Every row gives one point. Examples show where two turns around zero, p and q, send a point. Write where each new point lands after one turn and then the other. Backwards means that the second turn is done in reverse. Each puzzle has new turns, and all numbers are rounded.
In the rows, zero is written as 128.

Turn p:
[184 106 130] -> [127 120 188]
[ 94 134 141] -> [113 135  95]
[109 152 127] -> [137 144 103]
[124 120 115] -> [134 114 125]
Turn q:
[139 144 133] -> [145 135 136]
[ 68 117 137] -> [ 96 149  79]
[161 131 106] -> [147 100 149]
[144 119 136] -> [123 127 147]
Where do these land?
q, then p: [122 141 123] -> [140 126 137]
q, then p: [119 138 109] -> [139 111 140]
q, then p: [124  79 115] -> [102  99  95]
p, then q: [143 140 107] -> [135 129 156]
q, then p: [131 143 185] -> [140 184 115]

Turn p:
[122 156 156 103] -> [125 123 170 148]
[158 116 118 112] -> [162 118 125 117]
[144 120 143  94] -> [151 100 146 133]
[131 107 139 165] -> [122 133  90 148]
[139 171 106 153] -> [132 182 136 121]
[102 124 135 114] -> [106 110 139 126]
[100 100  98 155] -> [ 98 129  88 101]
Turn q:
[146 128 144  88] -> [141  90 149 117]
[ 98 125 130 151] -> [103 141 106 139]
[156 150 115  84] -> [155 109 153  87]
[102 125 130 145] -> [107 137 109 137]
[129 128 134 188] -> [110 174 132 163]
[138 111 115 112] -> [153 117 121 126]
Where do these land?
q, then p: [104 125 104 104] -> [141 114 131  91]
q, then p backwards: [ 77  88 150 135] -> [107  84 162 162]
q, then p: [156 143 123 170] -> [125 160 155 160]
p, then q: [167 137 109 111] -> [152 118 168 124]
p, then q: [139 135 146 119] -> [127 135 140 147]
q, then p: [116 110 113 120] -> [140 132 119 106]
q, then p backwards: [138 157 151 137] -> [104 156 131 114]

Turn p:
[121 143 108 131 106 114] -> [136 111  97 130 128 121]
[133  87 130 126 110 113] -> [153 107 152 122 145 112]
[122 138 106 123 179 142] -> [124 179 116 124 141 151]
[114 126  99 113 105 111] -> [153 115 100 111 134 114]
[168 133 205 114 145 121] -> [107 145 188 160  82 102]
[124 138 103 129 108 159] -> [131 111 108 111 120 161]
[129 120 102 161 114 122] -> [136 104 113 142 157 141]
[113 140 171 127 157 143] -> [ 83 153 150 123 117 123]
Turn q:
[115 137 124 164 112 114] -> [137 145 122 152 146 154]
[157 115 144 127 149 133] -> [147 102 118 113 110 125]
[ 99 126 145 118 145 160] -> [110 100 163 118 137 134]
[118 108  86 106 147 150] -> [ 88 134 125  84 125 131]
[149 165 129 136 116  90] -> [168 159 117 145 139 108]
[167 153 160 141  92 123] -> [173 139 136 166  96 121]
[ 92  92 108 104 135 127] -> [ 73 117 116 117 143 124]
Where do these land?
p, then q backwards: [147 118 168 123 115  93] -> [131 145 166  90 111 130]
p, then q: [134 146  84 109 150 120] -> [147 171 134 100 116 129]
q, then p: [108 132 144 181 142 150] -> [114 137 170 120 121 173]
q, then p: [103  85 150 135 128 135] -> [122 117 145 100 169 141]
q, then p backwards: [115  99 113  95 120 119] -> [ 97 156 151 138 127 119]
q, then p: [ 85 131 128 103 140 111] -> [112 163 130 124 156 103]
p, then q: [165 138 132  99 119 134] -> [139 145 129 157  94 131]
q, then p backwards: [165 133 116 141 121 154] -> [147 137 123  91 128 152]
q, then p: [130 171 117 166 118 135] -> [107 139 134 154  89 156]

Turn p:
[125 107  92 129 146 127 152 108] -> [124 133 123  86 119 105 113 109]
[153 133 150  80 116 127  98 131] -> [178 140 116 152 133 151 123 150]
[160 113 144 143  90  92 104 121] -> [121 124  96 161 111 171 104 115]
[135 123 142 147 145 115 148 143] -> [101 134 125 127 104 124 136 144]
[132 141 161 145 121 111 109  96] -> [113 116  90 161 146 129 123 133]
[103 150 106 142 133 108 142 134] -> [ 99 152 139 120 142 120 140 108]
[121 155 102 143 164 161 153 146] -> [117 124 150  88 131 107 176 131]
[ 89  85  97 107 160 150 131 146] -> [135 131 177  78 133 109  96 145]
[147 131 178 101  71 129 120 119] -> [167 118 115 198 115 136 119 125]
[115 143 108 145 134 162 123 135] -> [124 105 150 109 146 126 152 121]
Turn q:
[106 142 176 145 122 126 111 143] -> [138 100 112 172 129 140 129 103]
[137 165 142  99 175 136 129 115] -> [167 119 137 108 140 163 166 132]
[ 77  84 104 136 112 118 123 119] -> [ 61 112 138 129 140 121 104 128]
[108 147 164 137 111 156 116 123] -> [141 123 140 168 144 136 128  95]
[157 106 108 144 129 124 145 112] -> [123 144 123  95 119  96 126 124]
[159 163 139 148  93 111 163 127] -> [171 124 142 143  96  82 124 132]
[160 133  94 133 132 122 107  96] -> [137 147 119 101 161  98 136 149]
[126 120  96 134 136 131 146 163] -> [101 149 127 127  95 130 140 147]
[121  92 129  79 142 129 111 154] -> [111 135 112 111 126 183  99 140]
Where do these land?
q, then p backwards: [147 158  84 135 124 150 131 137] -> [119 155 143  98 152 117 148 156]
p, then q backwards: [ 71 116 124 138 145  94 105 133] -> [103  96  91 108  97 145 105 108]
p, then q backwards: [130 129 135 117 156  88  98 116] -> [144 110 106 109 125 129  84 142]
p, then q: [147 110 139 111  94 128 176 131] -> [147 125 127 144 137  75  96 130]
p, then q: [ 99 117 157 126 160  89 133 140] -> [120 108 117 179 124 145 149 152]
q, then p: [116 125 134  99 149 120  94 151] -> [139 102 160  94 129 129 142 131]
q, then p: [174 127 165 130  94 181 162 119] -> [148 118  52 163 147 140 148 112]
q, then p: [119 154 138 134 131 100 116 151] -> [110 114 144 112  98 144 125 115]
p, then q backwards: [136 114  98 153 136 156 143 118] -> [127 107 139 135 152 108 156 104]
q, then p: [120 156 105 120 125 151 127 103] -> [115 137 119 140 117 111 150 163]
p, then q: [150 103 129 143  94 150 122 109] -> [108 149 117 109 149 108  98 111]

Turn p:
[170  99 111 119 134 174 166 149] -> [120 164 120 195 119 122 152 151]
[ 97 124 172 139 160 148 105 146] -> [126 139 161 116 104 178  98 126]
[103 130 133 114 100 107 163 101] -> [107 109 134  95 135 111 166 145]
[125 130 124 135  99  96 149 169] -> [123 167 123 100 153 101 125 144]
[133 108 102 115 146 121 110 105] -> [141 102  96 141 136 147 134 125]
[113 136 103 137 132 142 119 133] -> [133 140 115 125 118 135 135 101]
[123 136 154 141  85  98 114  96] -> [110  90 130  89 121  95 108 136]
[136 140 115 102 157 151  98 164] -> [182 152 131 149 121 150 119 117]
[152 148 137 150 139 114 128  89] -> [110  89 142 142 145 114 115 107]
Turn q:
[135 132 126 109 163  90 154 136] -> [157 106 151 131 149 106 159 138]
[106 105 137 162 117 133  85 111] -> [122 171 120 143 116 123  82 138]
[136 166 144 125 116 114 102 118] -> [144 145  94 104 113 120 140 140]
[ 97  88  81 179  77 145  94 123] -> [ 62 146 118 132 131 115  48 134]
[112 147 137 126 137 133 167 136] -> [116 129 153 122 125 127 166 116]
[110 114 117 109 124 153 126 106] -> [126 117 146 121 101 136 103 114]
[128 119  89 148 117 152 116 106] -> [102 118 113 136 115 112  91 106]
[141 138 142  92 143 113 136 171] -> [156 116 136 107 163 151 158 133]
[157 128 157 111 122 113 154 126] -> [140 109 125 140 122 147 163 153]
[158 143 149 120 163 133 147 148] -> [154 122 124 143 146 142 171 109]
Where do these land?
p, then q: [ 98 137 111  96 121 101 122 144] -> [150  83 125 122 133 141 149 115]
p, then q backwards: [ 93  82 138 165 110 144 133 147] -> [108 140 145 150  67 150 115 122]
p, then q: [167 157 154 120 124 140 138 152] -> [144 164 102 140 139 124 154 156]
p, then q: [168 149 101 144 115 117 122 116] -> [142 125 125 149 133  81 114 149]
p, then q: [148 105 138  87 148  99 124 140] -> [140 127 116 149 175 147 134 100]
q, then p: [109 117 128 145  98 152 107 110] -> [148 126 120  97  97 118 122 107]
p, then q backwards: [131 147 142 142 115 110 120 128] -> [108 127 100 123 131 123 120 129]
q, then p: [115 102 137 163 131 164 106 157] -> [133 109 148 126 104 143 119  72]
p, then q: [132 128  98  96 159 154 178  87] -> [ 81 122 164 182 123 123 161 118]
p, then q: [119 156 133 122 159  98 130  99] -> [158 122 153 166 113 144 122 121]
